Every row gives one point. The points of each table are mixes of a few directions, plus a little noise. Count the directions of each table, and those that both share. Where both have some left over, give the other angles between the two spaces (their principal angles), to ten degrees, smallest first.
In the rows, zero is written as 128.

First (6 x 3):
[[135  94 189]
 [138  81 212]
 [124 146  96]
 [118 173  47]
 [122 158  74]
 [131 115 151]]
Second (6 x 3):
[[134 164 148]
 [146 215 175]
 [135 163 146]
 [112  43  83]
 [126 122 124]
 [115  62  92]]
Directions: first 1, second 1, shared 0; angles 90

First (9 x 9):
[[ 98  79 177  57  79 217 147 231 123]
 [149 142 100 176 185  39 137  55 144]
 [136 154 114 149 126 124 108 101 121]
 [145 184  94 168 121 119  87  74 111]
 [141 168 101 160 127 117  99  82 117]
 [118  77 151 107 159  99 173 158 154]
 [102  84 168  70  92 194 148 214 127]
 [127 108 131 129 155  98 150 125 143]
 [134 158 116 141 107 144 102 114 112]]
Second (9 x 9):
[[ 77 194 162 142 147 134 153 125 163]
 [166  67 106 139 141 118  77 122 105]
 [174  59 103 134 135 115  78 123 100]
 [176  63  99 125 124 119  90 127  98]
 [107 191 120  52  36 152 249 163 127]
 [179  64  91 104  99 123 115 136  93]
 [ 72 195 169 158 161 131 138 118 168]
 [ 92 173 153 141 145 131 141 125 153]
 [105 148 149 155 161 126 111 117 146]]
Directions: first 2, second 2, shared 0; angles 60, 90

First (10 x 14):
[[106 124 131 121 100 132 117 115  91 110 155 117 115 136]
 [119 111 128  83  92 130 132 146  84 105 128 113 121 135]
 [ 84  75 174 182 184 170 136 105 249 188 153 160 124  36]
 [115 101 139  99 101 143 136 149 102 107 134 124 123 119]
 [150 203 108 190  98  71 100  77 104 117 109 144 117 176]
 [212 152 135 184 101 126 157 208 135  82  56 204 157 155]
 [156 121 117  98 153 143 145 171 129 126 116 122 150 137]
 [ 94 136 124 118 100 115 103  84  85 119 164 101 105 142]
 [177 139  88  94 199 152 133 173 113 124 142  97 164 173]
 [ 67 116 136 105 149  96 118  53 187 200 125 102 103  69]]
Second (10 x 14):
[[165 154  98  59  70  93 136 166  36  79  84 105 133 186]
 [132 131 125 119 121 124 129 133 115 121 122 125 128 136]
 [167 155  94  54  67  91 137 170  28  76  82 104 133 192]
 [134 133 122 116 118 122 128 133 113 120 119 125 130 137]
 [ 82  98 166 215 200 171 119  79 243 188 183 157 122  54]
 [112 117 141 156 151 143 126 111 166 148 146 139 126 104]
 [130 129 127 125 125 126 127 132 125 126 127 129 127 130]
 [148 142 110  87  93 108 134 150  75 100 105 116 133 161]
 [121 124 133 139 138 135 126 121 143 137 137 131 128 119]
 [ 86  99 165 209 195 170 119  83 235 187 178 154 121  58]]
Directions: first 5, second 1, shared 1

First (8 x 24):
[[140 132 137  85 117 135 123 139 126 153 134 175 154 149 146 144 102 152
  126 142 153 141 159 124]
 [126 128 125 133 129 123 122 121 132 116 132 124 120 131 130 125 136 136
  126 120 130 132 129 133]
 [137 129 142 101 122 141 147 150 116 167 120 151 159 125 124 138  99 109
  127 157 128 117 126 113]
 [127 128 130 143 128 102 124 115 141 100 134 115 118 137 118 103 145 137
   96 117 123 121 102 137]
 [ 93 117  95 237 160 134 136 102 125  75 109   7  54  61  95 111 192  64
  174  90  68 108  79 134]
 [135 130 135 108 121 122 126 131 131 134 133 150 141 143 133 127 118 142
  113 134 139 130 133 128]
 [140 131 141  92 118 127 129 139 127 149 132 166 154 147 136 133 105 144
  113 144 146 131 140 124]
 [126 128 120 123 129 139 117 126 126 130 131 135 122 130 142 144 128 141
  150 121 138 143 156 130]]
Second (10 x 24):
[[158 131 115 115 122 113 135 124 109 191 149 180 147 127  99 136  87 131
   76 164 126 123  91 127]
 [102 106 119 127 126 124 106 127 144 128 115 112 142 170 116 108 116 107
   84 100 138 138 109 134]
 [120 131 110 146 141 167 128 133 110 133 124 102 104  85 146 164 136 117
  212 130 121 136 166 123]
 [137 135 126 131 131 124 138 133 120 135 143 119 129 105 120 126 116 129
  135 158 122 107 102 130]
 [136 133 142 130 129 134 155 140 117 141 117 126 135 105 118 129 128 103
  138 148 109 109 116 114]
 [111 123 136  70 116 121  83 139 160  89 152 134 156 191 176 113 104 196
  126 123 193 142 166 151]
 [150 139 130 109 124 129 135 132 116 152 142 163 136 118 134 145 113 148
  135 154 134 128 139 125]
 [126 127 119 126 125 101  99 110 148  95 151 129 119 157 136 109 134 172
   98 113 149 137 123 150]
 [137 138 150 152 132 125 165 130 122 113 110 113 114  93 116 121 161 101
  141 132  93 107 116 113]
 [105 116 133 173 135 142 136 113 134 103  77 103  97 128 119 128 186  74
  135  59  94 152 153 112]]
Directions: first 3, second 6, shared 3
